Each point is reached from the start by the listed moves, each made once or not at all, plus a little noise. Say if it took an odd or an even number of moves. Then give how often each move was made.

Moves:
(1): [-10 -22]
(2): [ 23 -14]
Start: [ 18 -16]
Points:
[ 31 -51] -> even (1, 1)
[  9 -38] -> odd (1, 0)
[ 40 -30] -> odd (0, 1)

Moves:
(1): [ 40  -5  23 -23  11   6   9 -26]
(2): [ -3   4  24  17 -19 -15  -5 -15]
(3): [ 19  -6  35 -17   1 -20 -13  51]
(4): [ 31 -20  18  56  -4  -8   8  26]
(5): [-21   7  14  -4  22   8  25   5]
(6): [ -5 -27  11  14   5  11  -6   4]
(7): [  4 -10   2 -15 -21  -8  33   0]
(8): [ 26  18  -6 -12 -31  30  -2  16]
Start: [-18  -9  34  42  32   6 -25 -16]
Points:
[-23 -40 121  37  20 -19   9  29] -> odd (0, 1, 1, 0, 1, 1, 1, 0)
[  4 -25  71  10  10 -21  -6  36] -> even (0, 0, 1, 0, 0, 0, 1, 0)
[ 8  0 80 -5  2 15 17 55] -> even (0, 0, 1, 0, 1, 0, 1, 1)

Moves:
(1): [ 12 -13  -3  17  -5 -20 -20  13  21   0  13  20 -11  -7  28  -2  -8  12]
(2): [ -3  -9  13   8  -1   6  -2   2 -33   8  -4  25   4  12  15  -1   4 -17]
(3): [ -1   2  -8  -4 -10   7  13  -3  -7  -7  -5   4  17  11   3  -9   0  29]
(4): [-19   6  18   6 -12 -13  -5   9  -1  -9   1 -10  16 -25 -16 -16 -27 -32]
(5): [ 21 -13  43 -15  10   5 -12 -35 -10  30  11  27  -6  -1  28  25  38 -24]
(6): [ 19  -2  29  10  30  23 -12  28  11  -8  30   2  -5  19  -9  -4 -28  10]
(7): [  6  31 -21  34  -8  -8  12  23  -4  18  -3  -6 -20  15   1  15 -25  26]
(8): [-19 -23  12  18  22   3  32  14  28  -2 -10  18  24  53  46 -24   6   9]
(9): [  7 -12 -14   6 -27   5 -19  19  32  15   1 -13 -14  13  16   6   1  14]
(10): [ 21 -19   9  18  -6 -28 -14  18 -22   7  -5   0  -8 -11   3  19 -15  16]
(11): [  4 -13  34   6   7 -14   5   6 -49 -16  43  29   6  15 -13   6 -17 -29]
(12): [ -3  -3 -10  -7  -8   7   4 -11 -25  -4 -17   4  -3  11  -9  17 -24  14]
(13): [  4 -27   0 -24 -30  -3  22  24 -22  33   5  39 -17 -27  10   5  -9  -7]
(14): [ 13   2   8  -7  -8  -3 -20  23 -15  25  17  43  11   6 -21  15  -3  -1]
(15): [  8  -3 -40  -6 -14  -6  -9  -6   7  38 -18 -11  -4   0  23  -3 -12   0]
(16): [  6 -11 -20  25 -14   5   2   8 -14 -27 -11  10  44  -2   0  18  -8  21]
(17): [ 12  -1  -7  10   4   9  10  -8  29 -16 -13 -12  -4  19  -3 -15   3   9]
(18): [-17 -14 -17   8  -8   9   7 -26 -12   4 -24 -10  17  -8 -11  -1  -1  11]
Start: [ 11 -27  -1  11 -19   2 -33 -24   9   2  10 -16  19  -6 -11  -6  -8  17]
Points:
[-10 -50 -14  48 -69   3  39  36   3  47 -22  47  54  41  -3 -41 -59  60] -> even (0, 0, 1, 1, 0, 0, 1, 1, 0, 0, 0, 0, 1, 1, 0, 0, 1, 1)
[  78  -43  -14   82  -30   -6  -40   38  -52   47   31   31   27   63
  -37   22 -108   89] -> odd (0, 0, 1, 0, 0, 1, 1, 0, 0, 1, 1, 0, 0, 1, 1, 0, 1, 1)
[   4 -100  -32   90  -88  -46   36   44  -87   38  -18   42  100    9
   36    2 -121   61] -> even (0, 0, 1, 1, 0, 0, 1, 1, 0, 1, 1, 0, 1, 0, 1, 1, 0, 1)

Moves:
(1): [ 18   3  -1  -9  20   9   1   5   1  -8 -10  -7  -2   5  -1 -16  -1   6
 -12   0   3   2   7  -1  -6  -8]
(2): [ -2   9   1  -5  -6  15  12  10 -22  -9   8 -12  13  13  -5   9 -10  13
   8  18 -15 -20 -16   7   4  13]
(3): [ -2   0 -11   7   0  -2  -8  22  -6 -13   2 -11 -11  -6  -7 -12   3  -6
  -1  -8  -4  11   4   6  -7   7]
(4): [  9   3  -2   7   5   3  15 -14  13  15   5  11 -13  10  14 -16   1 -13
 -10 -16  -7  -4  -5  12   9  -2]
(5): [  9  -7   4   1   9   6  -7  -8  -3  -8   7 -13  -4  10  -2  -3  -5  12
  -2   1   5   2   9   1  -5  14]
(6): [  3 -19   3  -4   1   5   9 -12   4  -7  18   6  -7  25   5  -1  -7  19
 -13   5 -13   3 -14  -6  -2 -26]
(7): [ -5   0  -9   6  -1  13  -1  -4   5  25   2   1  -4   1  -9   0   5  -5
   0   7 -26   1   6   0 -20   1]
(8): [-10  -6  -9   5 -20  -4  -4  10   2  -7  -4   7  15   7  -9   4  -3 -19
   2  28   0   8  -7 -12   4   7]
(9): [-16   8  14   1 -13  15   0   1   9   2   3   0   0  -3  10   0  -3  -6
  -6  -4  -7  -8 -11  17   5  -1]
(10): [ 10  18   3  -2   4  -1   4   3  12   7  10  -8   3  -2 -10  -3   1  -8
   3  20 -10  -2   4  -5  -5  -2]
(11): [ -7   7  -2   7  -4   1  -4 -20  -5   2   2  -1  -3 -16 -15  -7  10   6
 -14  -1 -10   5   7   5   6   8]
(12): [-19   6 -10   5   9   5  -1   0  -3  -3   1   1  -1  -2   8  -8  -6  -9
  -5  -6   1  -7  -4 -14   3  -3]
(13): [ -8   6  -9   0   4  -1   2  15  -3  19  -6   0   6   1  -2 -19   2   5
   5   5 -13  12   8   2  14   0]
(14): [ 10  14  10 -17  13  -6  -2 -13   0   3   3   7 -22   3   0  13   0 -19
   4  12 -11  14  -4   8 -17  -5]
(15): [ -3  18  -4   0   3  19  -2  19  11  -2  -9  -5   2  10   4  -4  20  -3
  -3  -7 -10  -9 -18 -11   2   4]
(16): [ 15   5  -7   3   7  15  14  19  -2 -15  -2  -4   1   3   4 -12   9  15
  -5  10   4  10  15  -3  13   7]
(17): [ -9  -4   2   5  14 -12  -1  -3   6  -8 -14  -3   0  -8  -7  10  12  -9
  -5   5   3  -7  20 -15   9  -1]
(18): [ -1   3   6  13   4  -2  -7   5  -4   1  -6   4 -11  -6  -3   4   5  -2
  -1   9  -4   5 -11   0  -6  -3]
(19): [  6   3   9  -7  -5   3   0  -3  -2  -3   4   0   5  -1   6 -14 -14   2
   6   5 -12  -5  -1  -1  -2   2]
(20): [-12  -6  -6   8  -5  -6   7  -8  -1  -2   8  -5   9   0  10  -9   2   6
   0  -2  -1   4  -3   6   0   5]
(21): [  0  -2  12   7   0   4   1  -2 -10  -4   0  17  -8   6 -17  -5  12  19
   3  -8   3   7   2  23  -5  -8]
(22): [ -7  -9  -8   4  11   8  -1  -6   7  -2   9  -2  -9  -8  -1  -8   4 -11
  -1  -5  -4   7  -8   4   4  -4]
(23): [  3   5  -8  21 -13  -7  -7  -4 -13 -13 -10  -5   2   3   3   9 -14  -4
  19  -1   5  14  -5   9   5   3]
(24): [  3  -9  -8  -3   6 -12  -1  -3  13   0  11   8   8   3   8  13  -4   8
  -2   0  -6  -4   1  14  -2   6]
Start: [ -6   9 -17   3  17  14   5  -7 -18  20   6  -3  11   5   2  25 -17 -17
 -11   2 -22  -3   0  13  -2 -16]
Points:
[ 14  45 -10  -8  92  54  28   5  -8 -10  15 -16  -8  52   0 -43  11  18
 -36  41 -74  23  19  -3  -2 -38] -> odd (1, 0, 0, 0, 1, 1, 0, 0, 0, 1, 0, 1, 1, 1, 1, 1, 1, 0, 1, 1, 1, 0, 0, 0)
[-27  15 -36  29  28   3 -17 -22   6  -6  35 -16 -14  13 -26  23 -21 -48
 -24  58 -87  55   4  43   7 -13] -> odd (0, 0, 1, 0, 1, 1, 0, 1, 1, 1, 1, 0, 1, 1, 0, 0, 1, 0, 0, 0, 0, 1, 1, 1)
[ -4   8 -44  33  39  20 -10  54  -3 -32 -10 -21  10  17 -11  26  19 -19
 -29  42 -34  15  12  -8   6  23] -> even (0, 0, 1, 0, 1, 0, 0, 1, 0, 0, 0, 0, 0, 0, 1, 1, 1, 1, 0, 0, 0, 0, 0, 1)
[ 15  16 -31  20  70  89  19  61 -46 -28  15 -29 -20  56 -21 -41  18  50
 -34  22 -71  30 -23  35   3 -21] -> odd (1, 1, 1, 0, 1, 1, 0, 0, 0, 0, 0, 0, 1, 0, 1, 1, 0, 1, 0, 0, 1, 1, 0, 0)
[ -24   90  -13   33   40   34    9   29  -16   11    8    1  -18   23
    4    4  -11  -47    3   26 -108   -3  -38   66    7   -8] -> odd (0, 1, 1, 1, 0, 0, 0, 0, 1, 1, 0, 1, 1, 1, 1, 0, 1, 1, 1, 0, 1, 0, 1, 1)
[ -15   21  -26   47   27   73   15  -47  -13    6   42    9  -24   68
   -6   10   -4  -12  -41   37 -121   29  -73   90  -26  -13] -> odd (1, 1, 0, 1, 1, 1, 1, 1, 1, 0, 1, 0, 0, 1, 1, 0, 0, 1, 0, 1, 1, 1, 1, 1)
[   4    7  -24   24   58   68   20  -31    8   36   36   32  -42   46
  -16  -27    8   -3  -66   45 -109   60   -8   77  -10  -32] -> odd (1, 0, 0, 1, 1, 1, 1, 1, 1, 0, 1, 0, 1, 1, 0, 1, 0, 1, 0, 0, 1, 1, 0, 1)
